Rows are points. To make a cloud, some directions were put in groups of two or more. Within a group, all points are equally far from the middle, so they leave a hole (a ring in 2 directions, a hollow ball in 3). The other directions are filled evenly. Then the cloud was stretched, turned, moved and blurred a little. Count the holes, and give their numbers of directions, smallest first.

Cloud:
[[ 0.94 -3.62]
 [-0.83 -1.61]
 [ 2.14 -1.48]
 [-1.58 -2.42]
 [ 2.66 -0.80]
 [ 1.12 -3.87]
 [-1.91 -1.06]
 [ 2.06 -2.00]
 [ 0.30 -2.55]
 [ 0.53 -3.60]
 [ 1.54 -0.67]
 [-0.22 -2.80]
 [-2.01 -1.39]
 [ 0.89 -0.43]]
Holes: 0

Cloud, 14 rows:
[[ 0.43  3.37]
 [-1.89  1.92]
 [-0.65  3.25]
 [ 0.68 -1.63]
 [-0.97 -1.04]
 [ 0.63  3.34]
 [ 2.70  1.29]
 [-1.58  2.52]
 [-0.39  3.33]
 [ 2.40  1.99]
 [-1.04 -0.99]
 [-1.35  2.79]
 [ 2.75  0.27]
 [-1.42 -0.58]]
Holes: 1 (2)

Cloud:
[[ 0.06 -1.55  1.51]
 [-1.27  4.56 -0.54]
 [-2.43  0.57  1.91]
 [ 0.08  3.18 -3.06]
 [ 2.01  3.15 -1.07]
 [-1.25  2.18  2.14]
 [ 1.09 -0.95 -1.71]
 [-1.71 -0.78 -1.49]
 [ 1.37  2.18  0.52]
 [-0.85  2.33  1.86]
 [-1.70 -0.39  1.73]
 [ 2.74 -3.11  3.10]
 [-1.48 -1.12  1.29]
 [-2.08 -2.85  0.16]
 [-2.06 -0.27  1.78]
 [-0.51  3.87 -2.09]
 [ 1.29  3.43 -1.18]
 [ 1.12 -1.20 -0.93]
 [-0.04  4.17  0.72]
 [ 0.23  2.18  0.58]]
Holes: 0

Cloud (31 x 4):
[[-1.61 -0.37 -2.51  1.91]
 [-3.08  0.27  0.57  2.22]
 [ 2.01 -0.11 -1.13  2.21]
 [ 0.56 -1.06  2.77 -2.77]
 [ 0.19  3.01  3.07  1.31]
 [ 0.72 -2.11 -2.13 -2.78]
 [ 2.36  2.46 -1.49  0.92]
 [-3.13 -1.86  1.33 -2.28]
 [-2.94  0.83 -0.22  2.36]
 [-2.55  0.76 -1.28  2.30]
 [-2.87  0.91  0.79  2.43]
 [-3.57 -1.77 -0.11  0.30]
 [-0.29  0.07  2.43  2.27]
 [ 0.46 -0.56  2.95 -2.87]
 [ 1.61 -2.12 -1.35 -2.63]
 [ 2.42  0.20 -0.87 -2.85]
 [-2.56 -0.76  1.89 -3.00]
 [-2.65 -2.39 -1.73 -1.98]
 [-1.06  0.55 -1.58 -2.81]
 [ 2.42  2.74  2.38 -0.07]
 [ 2.92  2.05 -0.61 -1.07]
 [-1.18  1.44  2.92 -2.22]
 [-3.02  0.10 -0.81  2.12]
 [-2.44 -2.01  2.20 -1.44]
 [ 1.42  0.18 -2.11  2.26]
 [ 1.31 -2.22  1.25 -0.84]
 [ 0.51 -2.54 -2.30 -2.02]
 [-1.54  0.87  2.34  2.54]
 [ 1.84 -2.16 -0.88 -2.48]
 [ 2.23  1.30  1.05  2.59]
 [ 2.24  1.04 -1.29 -2.31]]
Holes: 2 (2, 2)

Cloud, 28 rows:
[[-0.76 -2.99 -1.39  2.10]
 [-3.80 -0.54  1.70  0.72]
 [-2.80  2.89  1.75  2.77]
 [ 2.67 -0.86 -0.12  3.63]
 [ 1.01 -1.77 -2.92 -0.05]
 [-3.45 -1.48 -0.96  0.01]
 [ 0.95  1.86 -1.58  2.36]
 [-2.75 -2.91  0.00  0.55]
 [-3.60 -1.56 -0.10 -0.98]
 [-2.30  0.31 -1.57  1.73]
 [ 2.35  1.47 -1.39  1.57]
 [ 0.86  1.20 -0.26  4.47]
 [ 0.64 -1.65 -1.67  3.19]
 [ 2.07  1.54 -1.34  2.34]
 [-3.61  1.03 -0.55 -0.68]
 [ 1.21  0.42 -0.63 -1.63]
 [-0.14  0.23  0.08 -2.05]
 [-0.40 -3.24 -0.44 -1.49]
 [ 0.53 -2.70 -2.16 -1.82]
 [ 2.84  0.74  0.40  2.20]
 [-1.53 -0.20 -0.22  4.12]
 [-3.99  1.51  0.85 -0.06]
 [ 2.80 -2.35 -0.35  1.36]
 [ 2.74  0.55 -0.26  3.49]
 [ 0.86 -2.30 -0.01 -1.32]
 [-1.52  2.47 -0.84  2.42]
 [-4.25  0.56  1.28  0.41]
 [-0.42  2.21 -1.00  2.93]]
Holes: 1 (4)

Cloud (47 x 6):
[[ 1.96  0.33 -3.22  4.10  1.69 -0.67]
 [-3.46 -0.65 -0.64  0.20  1.25  2.37]
 [ 1.38  2.08 -1.40  2.83  1.72 -2.75]
 [-1.32 -1.46 -2.33 -1.07  3.60 -1.29]
 [ 0.33  2.27 -2.51  0.04  1.78 -1.89]
 [ 1.79 -3.64 -0.19 -0.36  1.46  0.03]
 [-0.33  2.58 -0.68 -0.71  0.34 -1.67]
 [-0.74 -0.55 -2.63 -1.10  4.09  0.15]
 [-2.72 -1.14 -1.93 -1.30  0.86  1.72]
 [ 0.56 -0.24 -1.94  4.01 -1.07  1.93]
 [-0.02  1.38 -1.91  0.38  3.62  0.56]
 [ 0.32 -0.05 -1.20  0.98 -1.64  3.21]
 [-1.60 -2.56 -0.25  0.87  0.20  4.46]
 [-0.12 -2.21 -3.00  2.75  3.90 -2.06]
 [ 0.47 -0.60 -3.87  2.69 -1.84  0.67]
 [-2.06 -0.90  1.48  1.65  3.53 -1.42]
 [-0.60 -1.27  0.47  2.85  2.95 -3.29]
 [ 2.54 -0.08  0.25  1.45 -1.50  1.36]
 [ 1.31  2.27  1.68  0.46  2.04  0.27]
 [-4.01 -0.04  0.10  3.00  3.48  0.39]
 [-1.39 -1.54 -2.08  1.63  3.90 -2.20]
 [-2.13 -0.92 -4.02 -1.37  1.24 -0.45]
 [ 2.42  0.87 -0.08  1.98  1.00  1.44]
 [ 1.98 -0.63  1.70  0.72 -2.35  1.61]
 [-0.30  0.35 -1.24  4.28  4.25  1.07]
 [-2.55 -1.55  2.69 -0.67 -0.87  0.82]
 [-2.08  1.92 -0.07  2.36 -1.07  1.56]
 [ 1.44 -0.08 -4.59  0.43  3.20 -0.99]
 [ 2.11 -0.37 -1.66 -0.76 -2.87  1.42]
 [-2.27 -2.26 -2.69 -0.88  0.45 -2.26]
 [-3.22 -0.15  3.33  2.17 -0.36 -0.98]
 [-1.16 -3.36 -1.32 -1.68 -1.72 -0.64]
 [-1.77 -3.14  0.80  1.82 -1.31  0.77]
 [-2.56  0.74  3.76  1.72 -1.29 -0.53]
 [-0.32  0.75 -1.06 -1.77 -1.92  2.91]
 [-0.71 -1.99 -2.61 -0.83  3.14 -2.80]
 [-2.45 -1.43 -3.52  0.63  0.08  0.48]
 [ 1.69 -4.38 -1.27 -0.18  0.38  0.36]
 [-2.60 -2.45  0.58 -1.40 -0.33  1.22]
 [-1.04 -3.71 -0.30 -0.27 -0.57  2.79]
 [-1.18  3.34  1.42 -0.16  1.59  0.86]
 [ 2.14 -3.79 -0.08 -0.82 -1.19  0.04]
 [ 1.03 -3.23 -0.25  3.96  1.34 -1.85]
 [-0.42 -0.67  2.14 -1.59 -3.01  0.58]
 [-0.67  0.77 -2.61  0.30 -1.89  0.73]
 [ 0.43  0.75 -0.18  2.83  3.71  2.61]
 [-0.79  1.83 -1.77  0.35 -1.69 -1.30]]
Holes: 2 (2, 2)

Cloud:
[[ 2.63  3.66 -2.83  1.33  0.09 -0.30  1.69  0.69]
 [ 0.26  0.80 -2.93  2.59 -3.59 -1.85  2.67  0.58]
 [ 0.32  0.30  2.10  2.42  0.23 -2.98  3.10 -0.23]
 [-0.90  1.63  0.15  0.23 -2.63  3.71  0.94  0.83]
 [ 0.72 -0.27  1.95  1.84 -0.49  4.74  0.96  3.23]
 [ 1.13  1.00  1.74  5.05  0.33 -1.42  0.02  1.37]
 [ 1.53 -1.30  0.25 -0.30  2.22  2.78 -1.57 -1.89]
 [-1.67 -0.59 -1.31 -0.10  3.85 -0.38 -0.61  2.46]
 [ 2.31 -1.81  1.24  2.86 -1.74  1.54  0.08  0.14]
 [ 0.41  3.01  0.51  0.40 -0.65 -3.57  1.15  2.29]
 [-3.21  0.52  2.20 -1.31  0.07  1.69  2.50  1.21]
 [-0.32  1.01  3.51  0.82 -0.20 -2.36  2.91 -1.63]
 [-1.08 -0.17  0.57  1.97  1.76 -2.40 -1.21  1.10]
 [ 3.43  1.62 -0.46  0.60 -0.15  0.34  1.45 -2.10]
 [ 0.84 -3.18 -1.91  1.78  0.81  0.53 -1.29 -2.76]
 [-1.88  1.46  1.44  0.40  1.20 -2.55  1.48 -3.57]
 [-0.53 -1.85  0.81 -1.07  2.95 -1.63  0.33 -0.34]
 [ 0.58 -2.23 -0.84 -0.89  0.20 -2.90  2.36 -1.46]
 [ 1.40 -2.22  3.30 -0.21  0.36  2.71 -2.31 -0.37]
 [ 1.56  0.06  0.72 -1.21 -0.27  4.09 -1.47  2.07]
 [ 0.10  2.83 -3.37  0.04 -0.23 -3.10 -0.42  2.05]
 [-0.15  3.06 -3.34 -0.16 -0.77  0.53 -0.60  0.55]
 [-0.80  0.01  0.14  0.23  2.32 -2.45 -0.37  1.56]
 [-0.61 -0.31  0.32  1.72  1.33 -3.43  0.99  0.18]
 [ 1.27 -0.85  1.23  0.27  2.51  4.88  0.97  0.20]
 [-0.06  2.91 -1.26 -2.58 -0.99 -0.04  2.19 -1.33]
 [-1.88 -2.67  0.73  1.59  0.96  1.56  1.97  2.30]
 [ 0.23 -0.26 -2.39  0.77 -2.35  1.96  1.55  2.49]
 [ 3.38 -1.26  0.93  0.55  1.68  2.65 -0.59 -1.57]
 [-1.11 -3.86  3.58  0.50  0.03  1.10  2.37 -0.28]
 [-0.31 -0.32 -1.20 -0.04 -3.61 -1.74  2.71 -2.08]
 [ 0.11 -2.75 -2.27  0.40 -1.95  0.78  1.89 -2.29]
 [ 0.21 -1.11  0.00  3.33  0.68 -0.22  0.41 -2.98]
 [ 0.96  1.80  2.40 -0.72 -3.25 -2.65  2.08  0.60]
 [ 1.38 -1.14 -3.15  2.63  0.43  2.78  3.52 -1.42]
 [ 1.53 -1.74  0.72 -0.03 -3.63 -0.28  1.59  0.74]
 [-1.42 -3.59 -0.91  2.29  1.18  2.06  1.45 -0.96]
 [-1.91 -1.44  1.45  0.01 -1.66  3.96  1.52 -1.49]
 [ 0.31 -0.46  2.00  2.09  1.29  3.71  3.65  0.74]
 [-0.52 -0.28 -3.82  2.98 -3.01 -1.77 -0.83  0.29]
 [-0.50 -1.65 -1.11  4.56  0.97  0.93  2.06  0.31]
 [ 2.57 -0.73  0.72  1.14 -0.46  1.15  0.08 -2.57]
 [ 0.58 -0.27  0.04  1.91  0.48 -3.69  4.97 -2.16]
 [-1.09 -1.83 -2.30  1.75  0.46 -2.41  4.86  0.57]
 [-0.24 -2.92 -3.38  1.93 -0.12  1.56  1.71 -3.09]
 [ 2.03  1.96  4.40  2.28 -0.40  1.13  2.07 -3.66]
 [-0.19 -1.36 -0.36  3.40  1.38 -3.57  0.41  2.38]
 [ 3.30 -2.58  1.27 -0.07 -0.90  1.56  1.09 -2.54]
 [ 0.97 -0.51  2.27  0.51  2.77  2.17 -0.79 -0.33]
 [ 0.90  0.16  2.14  2.91 -3.67  2.18  1.89  0.17]
 [-3.25 -0.05 -1.88  3.49  0.09 -3.16  2.64 -0.63]
 [-0.60  3.03  2.53 -0.94 -0.40 -0.99  0.96  4.19]
 [-0.23  3.86  1.69  0.04  1.47 -1.23  3.85 -0.47]
 [ 1.36 -2.50 -0.28 -0.27 -1.82 -0.27  5.10 -1.05]
 [-3.11 -1.49  2.40 -1.90  0.79  3.00  2.18  0.15]
 [ 0.35  0.19  2.87  0.99 -1.44  1.18 -2.25 -0.62]
 [ 0.19 -2.23 -0.11  0.41 -1.79 -1.15  4.14  2.30]
 [-2.37 -2.33 -2.80 -0.22 -2.31 -3.46  0.52  1.68]
 [-2.01 -1.33  0.12  2.79  0.43 -2.00 -1.55  0.47]
 [-0.68 -1.74  0.38  0.78  0.34  4.53  0.12  1.99]
 [-0.65 -2.08  0.32 -0.78 -2.93 -0.42  3.19  3.24]
 [ 0.67  0.46  1.57  0.82 -4.12 -2.23  4.00  1.61]
 [ 1.49  2.24 -2.17  0.98 -1.36 -1.43 -1.42  0.69]
 [ 0.65  1.07  1.83  1.59 -0.03 -3.45  2.73  0.38]
 [-2.78 -1.66  1.98 -1.71 -2.04 -2.92  0.51  0.36]
 [-2.49 -2.32  0.08  0.25 -0.07  3.97 -1.73  3.15]
 [ 2.18 -3.06  2.40  1.52 -1.58  3.83  2.73 -1.18]
 [-2.30 -3.04  2.78 -0.28  0.09 -0.40  0.39 -2.00]
 [-2.14 -3.26  1.34  0.50  0.82  2.84  1.35  1.71]
 [ 1.19  2.48  1.30  0.42 -1.51  1.34 -1.66 -0.52]
 [-0.61  2.32  0.81  0.85 -3.14  3.38  3.34 -1.71]
 [ 1.22 -3.48 -0.65  3.94  0.66  0.94 -0.91  0.53]
 [ 2.86 -1.28 -0.26  1.56 -2.21 -0.08  3.37 -1.62]
 [-1.49 -1.70 -1.13 -0.03 -0.07 -1.28  5.54 -0.40]
 [-1.75  3.67  1.58  0.51  1.34  0.09  1.67  0.00]
 [ 1.47  2.86 -0.68  3.66  1.28  2.74  0.59  2.21]
 [ 1.69 -0.12  1.40 -3.21 -0.61  1.39  0.72  3.62]
 [-0.37  0.34  3.57  0.89 -0.13  0.45 -0.06 -2.85]
 [ 2.29 -0.45 -2.16  0.57 -0.30 -2.02 -0.82  1.97]
 [-3.76 -0.74  0.03 -0.67 -0.64 -0.28  1.87  3.29]
 [ 1.15  3.23  1.50  1.56  1.50 -2.65  3.08  0.54]
 [ 0.32 -1.68 -1.60  0.34  3.14  1.51 -2.24 -2.78]]
Holes: 2 (2, 2)

Cloud, 84 rows:
[[-1.97 -1.51  0.67 -1.55  2.24  1.91 -2.87  0.48]
 [-1.95  0.87  0.58  5.30 -0.27 -1.64 -2.19  0.17]
 [ 0.08  0.20 -1.41  6.04  1.35 -1.75 -1.53  0.14]
 [ 0.15 -3.11 -1.18  0.36 -0.16 -2.39 -1.45  0.27]
 [-1.86  0.65 -0.71  2.81  3.43 -0.25  1.01  0.58]
 [-0.36 -1.10  0.30 -1.73 -1.81  0.24 -1.76 -1.52]
 [-1.23 -3.28 -1.73 -2.68  2.33 -0.30 -1.06  0.78]
 [-0.96 -4.74 -2.33  2.76  1.42  2.59 -1.59 -1.37]
 [ 0.47 -2.95 -0.43 -0.88 -1.74  2.68 -2.84 -0.29]
 [ 1.51 -1.26 -1.59 -2.03  0.07 -0.50 -0.96 -0.71]
 [ 0.19  1.26 -2.80  2.75 -0.13  2.69  0.51 -3.05]
 [ 1.05  3.75 -1.79  2.45 -1.54  2.24  1.28 -0.35]
 [-3.50 -0.93 -2.37 -0.20  2.75 -1.20  1.21  2.23]
 [-3.51 -1.45 -0.12  0.51  0.43 -1.70  1.58  3.32]
 [ 1.77 -2.94 -1.78 -0.50 -0.81  1.07 -1.89 -1.18]
 [-1.55 -4.50 -0.51  1.29 -2.78  0.36 -1.04 -1.18]
 [ 1.38 -2.50 -0.32 -0.97  1.70  0.02 -1.89  2.85]
 [-0.79 -2.40 -2.85  0.65 -1.70  1.35 -0.65  0.58]
 [-3.29  1.04  1.81 -0.87  1.26  2.13 -1.19  0.35]
 [-1.41 -0.09  1.93  1.67 -0.09 -2.46  1.63  2.20]
 [ 0.04 -3.12 -3.18  1.23 -1.16  1.80  0.77 -1.51]
 [-0.18 -0.49 -2.39  6.02  2.11 -0.99  0.65  0.66]
 [-2.13 -1.97 -0.10 -2.94  0.20  0.59  0.20 -1.05]
 [-0.11  1.21  1.00 -3.37 -0.74  2.80 -1.71  1.71]
 [ 0.12 -3.79 -0.13  0.06  2.08  0.06  1.03  3.23]
 [-0.02  0.68 -1.54  0.61  1.25 -1.82  2.06  2.95]
 [ 1.20 -3.77 -2.61  1.66 -0.25 -0.71 -1.07 -0.66]
 [-3.29 -2.10  1.48 -1.92  1.06  0.60 -1.56  3.06]
 [-1.49  1.00  1.38  2.88 -0.62  2.67 -3.90  0.05]
 [-1.13 -2.92  0.34 -0.74  2.55  1.58 -0.28  2.93]
 [ 0.03 -2.67  2.53 -2.73 -2.33  1.78 -1.06 -0.45]
 [-3.78 -1.95 -1.75 -2.60  0.07 -0.41  1.69  0.96]
 [-2.63 -0.69 -2.51 -1.70 -0.95 -0.51  2.59  0.98]
 [-2.26 -0.79  2.23 -1.71  0.71  2.30 -2.80  1.80]
 [ 0.83 -0.40  0.41  2.70 -0.94  5.32  0.25 -1.88]
 [ 0.15 -1.31  0.58 -1.12  1.48  0.44 -0.67  3.59]
 [-1.82  2.22  1.78  3.48 -0.93  1.02  1.09  1.38]
 [ 2.11 -2.02  1.38  0.77 -0.94  4.45  1.60 -0.81]
 [-0.89  1.49  0.44 -2.37 -1.08  0.33  0.44 -0.96]
 [ 1.72 -4.27 -0.44  2.07 -1.55  3.32 -1.62  0.56]
 [-2.72 -3.93  2.65 -1.11  0.97  3.12 -0.78 -0.32]
 [-0.16 -0.21 -0.88  5.98  1.51  0.63 -1.62  1.01]
 [ 1.37 -1.82 -1.15 -0.52  1.36  1.40 -2.26 -2.72]
 [ 0.42  0.05 -3.19  3.18 -0.93 -0.09  0.86 -2.05]
 [-2.88 -1.69 -0.54  0.71  1.49 -3.16 -2.33  1.78]
 [-2.64 -1.12 -0.10 -1.65  1.68  0.54 -2.45 -0.95]
 [-3.50  1.56  1.33 -0.51  0.64  3.09 -0.47  1.38]
 [ 1.09  0.73 -0.15  2.16  0.90  5.13  0.32 -0.28]
 [-1.08 -0.44 -1.95  0.70 -3.79  0.75  0.26 -0.37]
 [-1.86 -1.88  0.61 -3.73 -1.97  0.76  0.94  1.70]
 [-1.08 -2.65 -1.10  0.54  2.45 -3.46 -1.14  1.36]
 [-0.14  2.11 -0.41  0.77 -2.92  3.75  0.68  1.04]
 [ 0.97 -1.10  2.07 -1.08 -1.48  3.29 -3.34  0.30]
 [-0.86  1.14 -3.31  3.82  1.22 -0.67 -1.55  2.28]
 [-0.86 -3.74 -0.13  2.72  1.44  2.47 -3.59 -0.30]
 [-0.41 -2.65 -1.01 -2.10 -0.85  2.97  1.88 -0.35]
 [-0.50  1.87 -0.52  4.96  1.01  0.57  1.14  0.35]
 [ 0.08 -2.30  2.40 -1.99 -2.94  0.27 -1.07  0.06]
 [-1.16  2.44  0.84  4.36 -0.62 -1.24 -2.70 -0.05]
 [-0.72 -3.07 -2.02  1.43 -1.07  1.51  1.92 -1.92]
 [-0.50  1.44 -0.61  2.21  1.42 -1.32 -3.28  2.80]
 [-1.11 -0.40 -2.54  1.01  0.19  1.35  1.09  2.95]
 [ 0.64  3.73 -2.97  4.41  0.18 -1.59 -0.99 -0.64]
 [ 1.06 -2.65  0.25  2.32 -1.76  4.97 -1.53  0.27]
 [ 1.82 -1.31  0.05  2.32 -0.18  2.86 -2.67 -3.25]
 [ 0.25  2.84 -1.94  3.68  1.34  2.02  1.14 -1.60]
 [ 0.51 -2.83 -0.68 -0.49  0.91  0.90  1.57  2.84]
 [-1.02  4.20 -0.80  1.02  0.00  0.96  1.13  3.13]
 [-1.27 -2.31 -2.24 -0.16  0.26  2.13 -3.19 -0.01]
 [ 1.77 -2.16 -0.87  3.74 -1.20  1.41 -0.32  1.58]
 [ 1.77  1.40 -0.09  0.91  0.28 -1.25 -2.19  2.60]
 [ 0.80 -4.86  0.33 -0.27 -0.27  3.28 -3.16 -1.21]
 [-0.20 -1.25 -0.17 -0.96  1.15  5.09  0.26  0.49]
 [ 0.86 -1.81  0.05  3.17 -0.14  4.62 -2.64  0.18]
 [-0.69 -0.79  1.07  1.77  3.50 -0.72 -0.79 -0.50]
 [-0.95  4.38 -0.37  2.23 -3.00  3.22 -0.03 -0.77]
 [ 2.11 -2.44  0.49 -1.94  1.11  3.04 -2.36  1.04]
 [-2.49 -5.19 -1.14  2.71  1.36 -0.05  1.64  0.63]
 [-0.51 -3.47 -1.06  0.70 -2.65  3.18  0.05  0.42]
 [ 1.60  2.46 -0.43  0.89 -1.30 -0.44 -1.83 -0.99]
 [-1.87 -1.67 -2.12  3.19  3.64  0.21  1.37 -0.43]
 [-0.17 -2.71  1.89 -0.38  2.61  3.24 -1.33  1.36]
 [ 0.70 -2.29  1.49 -0.03  0.20  0.08 -2.59  2.99]
 [-0.62 -4.85  1.85 -2.27 -1.45  1.55  1.17 -0.46]]
Holes: 2 (2, 4)
